Each row is a point. The points of each table are mixes of a few directions, plus a little noise. Count the directions of each table, and those that both share. Where both have some left over, give the other angles between the two spaces (their principal angles), to ten degrees, smallest first.
In the rows, zero is written as 128.

First, 6 rows:
[[142 167  71]
 [111  79 196]
 [132 140 113]
 [129 130 127]
 [128 129 125]
 [127 123 135]]
Second:
[[138 127 126]
 [114 130 132]
 [105 130 134]
 [ 83 132 139]
 [109 131 134]
 [220 116 103]]
Directions: first 1, second 1, shared 0; angles 70

First (10 x 8):
[[166 142 128 101 187 156 122 138]
 [181  62 130 100 120  71  78 133]
 [ 93 125 142 122 136 156 142 113]
 [117 140 118 155  93 109 135 131]
 [166 145 106 146 109  93 117 148]
 [ 81 124 136 143 100 134 145 113]
 [157  72 133 105 119  88  93 127]
 [132 183 115 145 145 154 150 140]
 [ 81 136 134 144 107 142 149 115]
 [106 152 138 120 163 177 149 121]]
Second, 8 rows:
[[114  88 134 130 135 145 134  76]
 [135 148 125 127 125 119 124 155]
 [140 162 122 126 122 113 122 174]
 [125 119 129 127 129 131 130 117]
 [ 97  37 144 131 143 168 144   7]
 [134 143 125 127 125 122 126 148]
 [139 159 122 127 123 116 123 170]
 [141 167 122 126 122 110 122 179]]
Directions: first 3, second 1, shared 0; angles 40

First, 11 rows:
[[140 156 170 164 176 115 148 115 108 108 111]
 [131 125  98 115 188 102 110  89 100 128  87]
 [111 115 111 126  89 156 142 153 148 147 168]
 [141  98 114 128 104 111 111 142 161 132 181]
 [ 83 149 136 109 100 146 130 161 143 139 132]
 [119 107 121 137  79 156 147 163 161 148 198]
 [146 121 127 102  91 130 106 122 123 119  94]
 [138 159 132 176 178 103 138  97  97  87  76]
 [167 131 163 139 193 127 147  90  85 126  96]
 [111 141 158 113 122 121 118 152 147 133 142]
 [125 103  78 100  87 140 110 126 132 138 122]]
Second:
[[119 136 167 136 139 131 145 151 145 142 172]
 [153  93  90 133  69 128 112 132 151 119 151]
 [192 111 176 117 120 122 117 111 119 117 112]
 [126 126 183 108 204 158 168 123 105 184 163]
 [ 45 169  89 100 140 120 108 140 125 131  84]
 [125 140 115 130  92 116 106 131 134  99  94]
 [125 140 118 143 108 142 140 125 117 113 103]
 [138 110  86 157 150 107 127 110 130 119 146]]
Directions: first 6, second 6, shared 6

First, 8 rows:
[[186 127  78 165 163 138 117 190 120 178 158 185  88 114 168 150 136 183]
 [ 99 133 158  86 115 149 114 109 132 106 131  67 125 149  83 122 127  96]
 [108 113 149 121 104 136 146  92 131  92  99 110 149 146 118 105 129 111]
 [120 121 200 107 117 157 148 102 140 101 164 105 160 129 124 115 138 105]
 [143 156  96 152 146  81 109 160 111 194 133 182 120 108 145 153 133 140]
 [114 120 151 113 101 149 124 107 111 130 103 112 128 177  94 108 153 105]
 [150 130  88 156 146 108 128 151 126 149 127 169 117 107 159 141 121 158]
 [105 127 105 122 132 107 139 110 154  73 110  95 137  93 135 130  88 128]]
Second (10 x 18):
[[133 142 100 134 138 108 111 147 120 157 125 143 112 122 128 142 126 136]
 [135 148  87 138 142  99 104 157 116 171 123 151 106 119 128 149 125 140]
 [118  98 190 113 106 173 165  85 146  63 136  93 162 142 127  95 132 111]
 [111  73 243 100  88 212 196  48 161   8 142  65 190 153 125  69 135  96]
 [133 142  99 135 138 106 111 149 119 159 125 144 112 122 128 143 126 136]
 [131 138 107 132 135 113 116 143 122 149 126 140 117 123 128 139 127 134]
 [133 144  95 135 139 104 108 151 118 162 124 146 110 121 129 145 126 137]
 [121 109 168 119 114 156 151 101 139  87 133 106 150 137 127 107 131 117]
 [134 147  88 138 142  98 104 156 117 170 123 151 106 119 129 149 125 140]
 [132 140 104 134 137 110 113 145 121 153 125 142 115 123 129 141 127 135]]
Directions: first 5, second 1, shared 1

First:
[[152 127 134 162 131 134 157 129 129 160 109 144 128 106 117 134 105 156
  105 123 122 122 127 155]
 [180 128 140 202 135 142 192 130 130 199  86 165 129  79 103 140  77 191
   78 117 114 114 124 190]
 [174 129 139 194 135 141 185 130 130 191  91 160 128  85 106 139  83 183
   83 118 116 116 125 183]
 [ 79 127 116  58 121 115  67 127 126  60 168  94 128 174 152 116 176  69
  176 138 141 142 131  70]
 [132 128 130 135 130 129 134 128 127 134 125 131 129 124 125 129 124 132
  124 127 127 126 128 134]
 [144 128 132 150 130 132 148 128 128 150 116 139 128 113 121 133 112 147
  112 125 124 124 127 147]
 [135 128 130 137 129 129 136 128 128 136 123 132 128 122 125 129 122 135
  122 126 127 126 128 135]
 [118 128 125 114 127 125 116 128 128 115 136 121 127 137 133 126 137 117
  137 129 131 130 129 117]
 [ 93 127 119  78 123 118  85 127 127  79 157 103 128 162 144 119 163  85
  163 136 137 138 130  86]
 [ 74 127 115  52 120 114  62 126 126  55 170  90 127 178 153 115 180  65
  180 140 142 142 131  66]]
Second:
[[ 42 116 133 118 133 141  98 124 144  99 174  80 187 149 163 140 149  92
  180 126 158 135 127  89]
 [ 82 116 112 159 125 126 132 118 131 114 140  95 173 134 150 124 133 133
  143 123 141 118 115 117]
 [188 147 207 120 160 184 159 154 152 221 117 192 100  78  90 186  77 139
  104 126 125 151 160 177]
 [136 132 124 100 125 119 112 130 123 110 130 130 109 140 125 121 141 115
  132 132 124 132 131 117]
 [100 118 107 155 120 118 132 119 126 114 132 104 156 135 142 115 133 136
  133 124 134 117 115 121]
 [182 136 115 114 119 108 132 130 113 125 102 153  80 127 108 108 129 140
  101 133 107 124 128 141]
 [122 110  59 203 101  84 158 104 104 101  96  98 151 134 140  79 131 176
  101 121 115  93  91 138]
 [181 139 111  84 116 101 110 132 108 105 109 152  65 142 110 103 144 122
  112 140 107 131 131 124]
 [120 136 185  96 152 171 119 146 152 163 153 144 131 113 122 173 114 102
  147 129 143 152 155 130]]
Directions: first 1, second 3, shared 1

First, 11 rows:
[[129 115 134 144 130  98 134 138 113 123 108 130 113 115  98 112 164 114
  139 124 101 119 136 120 153  93 142 113 138 127 127  99]
 [139 127 123 120 134 106 129 129 121 122 115 121 122 133 133 110 133 109
  123 103 113 113 133 129 140 126 134 144 111 127 126  91]
 [104 120 147 145 125 157 161 167 174 143 137 177 153 150 130 197  99 197
  119 161 130 175 148 141 114 140 126 164 139 129 112 166]
 [106 119 127 162 124 126 132 119 124 130 142 134 145 106 105 130 151 127
  151 156 133 126 109 129 127 133 123  91 141 136 142 155]
 [ 95  59 106 142 128 180  89 112 124 117 143 157 158 123 109 114 156 155
  112 140 181 136  93  65  86  78 125 106 146 165 119 193]
 [161 216 151  98 114 127 138 119 128 147 141  80  90 122 155 148  82 110
  149 148 119 134 144 182 141 183 116 107 139  86 147 134]
 [ 79  86 125 180 129 146 150 143 158 132 148 180 185 129 112 167 137 175
  133 163 143 150 111 124 107 141 120 134 130 155 126 174]
 [120 120 129 104 120 201 103 125 147 136 150 142 133 144 145 157  94 176
  105 151 180 163 123 104  84 117 117 131 152 133 115 204]
 [168 185 122  82 129 112 118 104 115 128 129  76 104 136 173 104  90  82
  125  94 124 102 132 158 136 177 119 142  99 106 139  89]
 [152 142 136 112 131  98 132 138 115 125 102 113  95 129 123 111 137 106
  127 105  97 118 150 133 156 107 142 135 127 113 124  79]
 [154 119 108 119 144  57 121 115  90 105  93  98 111 122 126  57 166  56
  127  62  88  72 128 122 166 113 144 142  87 131 132  26]]
Second (11 x 32):
[[121 102 114 154 118 103 131 128 131 133 124 145 149 131 122 111 146 121
  118 116 127 109 138 131 134 141 131 127 116 129 138 124]
 [128  70 108 166 104  99 122 137 122 141 119 167 144 125 100  96 179 113
  102 115 131  96 151 121 135 108 139 102 132 134 147 129]
 [ 62 141 121 201  82  77  94  38 132 139 120  67 161 142 119  75 115 132
  200 133 161 118 135 118 141 226 119  75 123  66 139 227]
 [122 195 144 102 135 172 145 146 172 124 146 120  91 115 132 189  60 213
  138 169 127 209 116 127 133 129 133 156 162 102  90 189]
 [124 115 137 138 125 128 128 129 119 133 126 133 137 131 122 130 144 115
  135 136 128 118 134 132 123 124 125 112 132 133 138 125]
 [164 144 123  74 146 156 116 142 119 115 129 121  86 115 135 125 120 127
  100 115 126 138 115 111 127  78 137 143 138 138 113 105]
 [149 105  86 123 132 102 134 149 143 120 126 161 131 124 133 103 135 130
   76  85 117 112 128 125 142 123 143 170  99 141 123  92]
 [140 168 171  84 151 190 142 153 126 125 140 120  95 121 132 192 102 151
  144 174 122 174 117 134 111  88 120 127 165 137 113 132]
 [124 102 139 136 131 107 108  89  78 127 115  96 156 146 138  89 165  45
  158 109 134  68 127 132 112 144 110  94 102 143 158  82]
 [150 158 148  82 151 176 147 166 138 122 138 139  96 119 134 181 103 157
  115 152 117 169 118 132 120  87 129 152 150 141 108 117]
 [124 106 115 146 134  97 142 130 128 127 125 143 164 140 140 117 139 103
  121 104 118  97 129 146 129 161 123 151  89 144 139  86]]
Directions: first 5, second 5, shared 2; angles 40, 40, 80

First, 11 rows:
[[163 107 102 165 122 155 118 200 134 134 113 151  83 160 130 165 150 111
  142 117 106 163 167 134 133 146 165 138 129 132 125  95]
 [140 122 131 132 123 139 128 141 141 124 125 128 122 129 123 139 136 134
  129 120 126 131 145 127 133 135 136 123 136 138 130 123]
 [ 99 146 141 102 135 103 135  73 115 127 140 114 160 107 129  98 108 134
  118 140 143 105  92 125 122 112 100 125 122 118 128 152]
 [156 111 141 135 114 155 128 158 163 115 121 124 115 127 116 155 150 149
  130 108 127 131 169 125 140 148 147 114 149 155 135 118]
 [163 107 182 111 101 168 136 134 207  91 123  98 140  97  97 158 159 193
  120  89 145 101 193 114 152 158 141  85 178 189 146 136]
 [ 77 158  98 119 154  78 127  81  58 155 140 139 145 135 153  81  89  84
  126 167 126 130  52 137 105  93  96 157  86  76 115 141]
 [ 80 158 126 102 147  84 133  59  85 140 143 121 164 113 142  80  92 114
  119 156 139 109  61 130 112  98  88 139 104  96 122 156]
 [149 115 105 154 126 144 120 177 126 135 119 147  95 152 132 150 141 111
  139 123 112 155 150 133 129 138 152 138 125 126 124 104]
 [ 65 166 105 108 157  69 130  57  54 155 146 133 158 126 153  69  81  88
  122 172 133 119  37 136 103  86  84 156  84  72 115 152]
 [153 114 123 145 121 148 124 167 144 126 119 136 106 140 124 152 145 129
  134 116 119 142 159 128 134 141 150 127 136 139 129 111]
 [165 107 154 132 108 165 130 159 182 106 120 117 119 120 108 162 156 164
  128  98 130 123 185 121 145 154 150 104 161 169 139 121]]
Second, 11 rows:
[[ 87 152 139  99 140  93 135  60 102 133 143 115 166 107 133  88 100 128
  117 148 143 103  76 127 117 105  91 131 113 109 127 157]
 [161 108 119 151 119 157 122 181 149 125 117 138  98 144 124 162 150 129
  136 112 114 147 171 130 136 146 157 127 139 144 130 105]
 [112 138 132 117 132 114 131 101 117 130 133 122 143 119 130 111 118 129
  124 135 133 118 109 128 124 119 113 129 122 120 126 139]
 [ 86 154 138  98 141  93 134  60 102 132 142 114 166 105 134  87  99 127
  117 149 144 102  76 126 117 103  90 130 114 109 126 156]
 [163 108 120 154 117 159 122 186 150 125 116 140  95 147 123 164 151 129
  137 111 115 150 174 129 138 149 159 128 139 145 128 103]
 [197  85 113 178 107 188 116 244 171 120 102 151  63 164 117 198 176 130
  146  93 102 171 218 132 146 169 192 126 152 162 131  79]
 [ 86 154 138  97 141  92 133  58 100 133 143 114 166 106 133  86  99 128
  117 148 143 103  75 125 117 103  91 130 113 108 127 156]
 [ 88 152 137 100 139  95 135  65 104 133 141 115 165 109 134  89 101 128
  118 146 142 104  79 127 118 105  93 130 115 111 125 154]
 [193  89 113 174 107 184 117 235 169 123 106 149  69 162 119 193 173 129
  145  96 103 168 211 130 144 165 187 125 150 158 131  83]
 [109 140 132 113 134 111 130  97 115 130 136 122 146 118 129 109 114 128
  123 139 136 116 102 127 123 117 109 128 120 119 128 142]
 [122 131 129 124 130 123 129 120 124 128 129 127 133 125 128 123 125 127
  127 131 129 124 120 127 126 125 124 127 127 123 128 131]]
Directions: first 2, second 1, shared 1

First, 8 rows:
[[131  73 180  86  71 122 100 101 189 112 137 105 129 165 133 162 169 138
   78 176 110 148  98 127  96 136 166 145 149 119 147  75]
 [128 198  58 176 197 128 169 146  56 144 122 150 115  76 121  79  75 114
  186  69 154 108 161 137 176 119  87 102  99 143 114 199]
 [132 116 137 116 114 122 125 113 144 122 133 119 121 133 128 132 136 129
  114 139 125 135 119 132 125 130 140 129 131 129 137 118]
 [108 140 125 162 161 166 115 202  89 151 104 165 179 137 132 140 123 130
  163 107 125 104 158  98 108 121  85 141 130 112  82 133]
 [139  82 168  83  71 108 112  78 189 107 144  96 108 153 130 150 160 135
   76 172 115 152  93 139 112 136 174 136 143 128 160  86]
 [134 140 114 129 133 117 140 111 123 125 134 122 111 114 125 113 118 124
  131 121 134 130 126 139 145 128 131 118 121 136 138 142]
 [123 172  87 165 176 137 149 156  77 142 119 150 132 100 124 102  96 120
  171  88 143 110 154 126 152 121  94 115 111 133 109 171]
 [129 102 153 108 101 126 114 117 157 121 132 118 130 146 130 146 148 133
  104 151 119 137 114 127 112 131 145 137 138 123 135 102]]
Second:
[[109  77 197 120 104 146 108 156 159 118 120 115 145 170 123 161 143 137
  124 141  98 141 115 117  95 112 122 137 128 119  98  84]
 [142 102 146  92  87 102 128  72 173 107 147  95  96 134 125 132 144 130
   90 158 124 151  99 147 131 133 170 124 133 136 163 108]
 [135 159  98 141 153 108 161 103 107 123 138 116  88  95 117  92  94 119
  152  99 141 132 130 154 169 118 123  99 103 149 138 168]
 [121 128 124 135 131 147 108 164 116 145 115 154 168 141 138 144 146 132
  127 136 128 112 144 105 103 139 118 148 144 113 114 118]
 [112  71 197 111  90 151  92 155 168 122 119 124 162 179 131 173 163 139
  106 161  99 136 116 109  78 123 131 152 145 110 106  68]
 [124  98 164 115 105 122 124 114 157 112 133 106 114 144 123 139 136 132
  117 139 116 145 110 136 120 120 139 123 124 130 130 105]
 [149 182  40 132 150 120 130 116  91 152 131 164 142  89 145 108 133 121
  113 132 165  99 150 120 147 167 138 142 148 124 165 169]
 [135 172  85 150 163 117 159 116  94 131 133 128 101  89 121  92  93 120
  156  94 144 123 141 145 166 123 116 104 107 143 133 174]
 [124  87 176 104  94 116 125 101 171 106 137  95 105 150 123 140 138 130
  110 145 109 153 100 142 120 117 147 122 124 132 133  97]
 [123 200  55 182 200 151 148 182  45 161 109 178 158  89 132  97  91 117
  184  78 155  90 175 113 153 132  78 123 118 126 103 189]]
Directions: first 2, second 3, shared 2

First (10 x 32):
[[146 133 136 140 130 130 132 125 140 132 121 137 147 152 143 137 120 104
  123 139 138 114 121 124 125 114 131 119 126 126 157 119]
 [122 114 119  95  79 122 139 121 101 105 149 125  83 107 122 129 150 155
  122 117 134 155 154 134 126 159 118 153 133 152  95 151]
 [120 138 110 167 142 118 138  95 151 118 131 112 137 148 143 142 160  90
  128 155 156  73 124  93 102 103 113 123 117  92 156 113]
 [119 128 114 114 152 116 126 131 127 131 142 121 109 104 105 130 123 121
  146 125 121 160 130 133 137 118 147 132 127 155 111 120]
 [121 145 110 124 144 113 140 137 122  94 156 130 106  99 102 113 133 128
  144 134 149 138 133 108 167 128 129 121 125 131 101 112]
 [134 117 143 133 130 140 115 125 136 164 103 127 152 150 145 138 115 123
  120 123 106 125 119 146 100 121 135 129 129 128 152 136]
 [ 91 123 100 113 131 114 128 122 112 112 151 104  86  82  98 117 156 157
  142 117 122 146 144 123 129 144 121 146 127 130  76 137]
 [157 146 147 155 155 136 127 141 150 136 111 150 174 161 143 128  96  95
  125 143 138 106 106 121 146 103 138  98 125 116 172 103]
 [149 131 172 144 133 159 108 163 134 161  82 152 189 159 150 112  82 148
  110 116  99 113 103 152 138 135 127 104 134 103 157 134]
 [120 107 128  98  83 131 128 121 106 126 132 121  97 116 129 132 144 159
  118 111 117 152 148 146 109 156 120 154 135 147 103 157]]
Second (8 x 32):
[[136 130 121 112 140 118 132 132 127 124 144 133 113 117 113 134 118 111
  142 130 133 158 130 131 143 116 148 128 128 162 124 116]
 [115 126 168 191  93 172 109 128 136 148  61 124 202 178 187 104 143 182
   78 124 107  18 110 122  85 164  61 115 131   7 159 162]
 [119 122 101 100 131 106 137 116 119 114 161 117  81  99 102 139 143 116
  147 128 137 168 144 127 132 122 145 145 126 171 103 123]
 [140 133 132 123 139 126 128 137 131 130 130 137 132 130 123 129 112 115
  134 130 130 142 123 132 142 119 142 121 128 144 134 118]
 [134 129 117 109 141 115 134 130 126 122 148 131 107 113 110 135 120 110
  144 130 134 163 132 130 143 116 151 131 127 167 120 116]
 [136 131 131 126 135 128 128 134 130 130 128 135 133 131 126 129 116 120
  131 129 129 136 124 131 137 122 137 123 128 137 133 122]
 [124 127 129 133 123 130 127 125 128 128 124 125 131 130 132 126 134 134
  124 127 126 119 129 127 122 132 120 129 128 118 128 132]
 [120 125 125 131 121 128 128 122 126 126 127 122 124 127 130 128 139 135
  125 127 128 120 131 126 119 134 119 133 128 119 123 134]]
Directions: first 5, second 2, shared 2
